Every row gives one point. Each copy is the shape, with its points in the same order, turned, moved and blurred by noise. Is it also mirrored, or only turned?

Shape:
48; 3
20; -16
10; -5
22; -5
-68; -34
-31; -53
Copy 1:
51; -16
23; 4
15; -4
30; 4
-57; 35
-15; 59
Copy 1 is: mirrored
Copy 2:
5; -43
24; -15
8; -6
0; -12
11; 76
38; 52
Copy 2 is: mirrored
Copy 3, 6 rows:
34; -40
31; -8
13; -6
25; -20
-22; 70
23; 54
Copy 3 is: mirrored
Copy 4:
-15; -64
-37; -32
-26; -19
-33; -34
-78; 46
-80; 6
Copy 4 is: only turned

Shape:
-20; 8; 46
-28; -22; -25
-19; 5; 9
-14; -18; -19
-23; 18; -28
114; -21; -19
Copy 1, 6 rows:
43; -2; 24
-24; 35; 17
12; 15; 9
-23; 23; 11
-6; 35; -20
-70; -91; -29
Copy 1 is: only turned
Copy 2, 6 rows:
27; 31; -21
-12; 9; 47
-6; 17; 4
-17; -3; 26
-42; 23; 21
-38; -109; -29
Copy 2 is: only turned
Copy 3, 6 rows:
31; 14; 23
-5; -49; 38
13; -18; 20
-14; -23; 22
5; -49; -3
-100; 46; -43
Copy 3 is: mirrored
Copy 4, 6 rows:
3; 39; 17
8; -37; 4
5; 4; -2
20; -27; -3
-11; -20; -27
125; 5; -66
Copy 4 is: only turned

Shape (7 x 4):
-6; -15; -95; -22
-21; 2; 45; 12
-12; -15; 39; 63
-23; -7; 43; 7
20; -6; 15; -2
-3; 29; 45; 0
-12; 86; -21; 45
Copy 1, 7 rows:
57; 51; -47; 20
-33; -17; 36; -23
-58; 1; 49; 21
-32; -10; 32; -28
-22; -22; -12; -1
-13; -46; 30; -18
49; -37; 61; 49
Copy 1 is: only turned
Copy 2, 7 rows:
-6; -7; -60; -61
-11; 16; 48; 36
-37; -35; 51; 42
-11; 14; 50; 29
24; -6; 22; 17
11; 24; 28; 54
-33; 4; -57; 80
Copy 2 is: only turned

Shape (11 x 6):
17; -27; 3; -18; 0; -8
49; 46; 46; 13; -88; -51
-38; 21; 23; -7; 19; 69
19; -23; 16; 18; 28; -46
68; 39; 14; 35; -36; -16
-5; -16; -25; -2; 4; -41
43; 15; 29; 50; -28; -30
-19; 28; 15; 39; 48; 11
-8; -46; -14; -3; 8; -66
19; 81; 35; -60; -40; 16
13; -22; -42; -25; -40; -25
Copy 1 (11 x 6):
-19; -36; -12; -14; 11; 0
30; 0; 85; -7; 75; 45
14; 52; -50; -1; -13; -19
-2; -53; -25; -33; 20; 52
39; -20; 19; 1; 92; 32
6; -61; -9; 0; -7; 16
43; -28; 17; -34; 64; 42
40; 4; -63; -10; 4; 43
-16; -87; 2; -23; -18; 35
-18; 58; 36; 57; 43; 7
1; -68; 23; 14; 7; -22
Copy 1 is: only turned
Copy 2, 11 rows:
16; 9; -17; 20; 26; 21
59; 4; 74; -35; -24; 78
-36; 13; -15; -59; 40; -37
-4; -31; -9; 46; -1; 32
59; -48; 29; -34; -5; 46
25; 7; -11; 42; -17; 3
28; -44; 20; -16; -24; 59
-33; -50; -5; -16; -5; -24
13; 14; -24; 71; -24; 22
44; 23; 80; -48; 48; -8
65; 43; -19; 19; -5; 10
Copy 2 is: mirrored

Shape:
57; -22; -47; -56; -11; -5; 3; 7
29; -14; 3; -100; 12; -14; 3; 7
-26; 68; 41; 31; 3; -19; -43; -2
21; -83; -14; -32; -16; -41; -25; -12
-41; -34; 52; 10; 3; 15; -83; -62
-48; 37; 3; -26; 55; -1; 45; 9
-38; 59; 50; 14; 1; -11; 54; 32
-1; -24; -50; -53; 8; 10; 32; 21
-21; 10; 9; 7; 26; 13; -1; 26
17; 1; -67; -61; -31; -47; -31; 16
39; -39; -25; -33; -27; -57; -54; 35
-38; 29; 42; 9; -10; 62; 28; 15
-2; 18; 31; 25; 30; 19; 21; -46
-60; 44; 40; 17; -24; 9; 35; -26
Copy 1:
-65; 4; -41; -11; -13; 50; -36; -10
-87; -18; 24; -12; -12; 42; -14; -24
41; 45; 51; 36; -19; -21; 36; 25
-34; -62; -28; 27; -20; 74; -21; 12
68; -37; 43; 65; -35; 45; 6; -45
-18; -2; 46; -11; 33; -61; -17; -12
16; 26; 43; -34; 49; -37; 30; 36
-48; -10; -11; -21; 38; 7; -60; -14
18; 4; 24; -9; 1; -13; -25; 16
-76; 12; -23; 55; 6; 50; -41; 15
-47; -8; -20; 36; -27; 75; -32; 50
58; 27; 34; -42; 40; 0; 9; -21
27; -10; 2; -8; -17; -35; 22; -39
33; 11; 18; 14; 52; -19; 53; -17
Copy 1 is: only turned
Copy 2:
1; -6; 9; -81; 41; 11; -34; 2
46; -11; 34; -35; 38; -10; -61; 14
29; 32; -56; 16; -41; -73; 32; -17
17; 32; -2; -41; 73; 18; -1; 61
42; 77; -2; 55; 33; -13; 64; 9
30; -55; -42; 43; -18; -2; -36; -14
22; -59; -37; 24; -64; -47; 11; 23
-18; -27; -8; -20; 25; 31; -52; 9
11; 2; -33; 11; -33; 4; -7; 4
-25; 20; -27; -63; 54; -31; -55; 11
9; 53; -26; -81; 32; -17; -36; 59
2; -35; 17; 37; -57; -10; 29; -8
53; -27; -19; 9; -11; 2; 59; -24
2; -46; -18; 46; -18; -50; 49; 1
Copy 2 is: mirrored
Copy 3 (14 x 8):
3; -56; -50; -12; -44; 34; -2; -16
28; -95; -28; 12; -23; 32; -4; 28
48; 16; 16; 20; 18; -80; -5; 18
-44; -63; -30; -11; 7; 16; 61; 0
-24; 19; -26; 42; 56; -34; 54; 78
36; -21; 62; 26; 3; 16; -54; 24
75; -7; 78; 47; -10; -22; -6; -14
-14; -51; 3; 18; -35; 53; -29; -6
19; -5; 13; 41; 21; 0; -20; -4
-31; -76; -29; -19; -59; -25; -11; -7
-26; -80; -51; -6; -7; -28; 30; -34
44; 28; 27; 91; -12; 9; -2; 7
49; 39; 21; 2; 19; 16; 10; 29
39; 32; 70; 47; -23; -21; 13; 32
Copy 3 is: mirrored
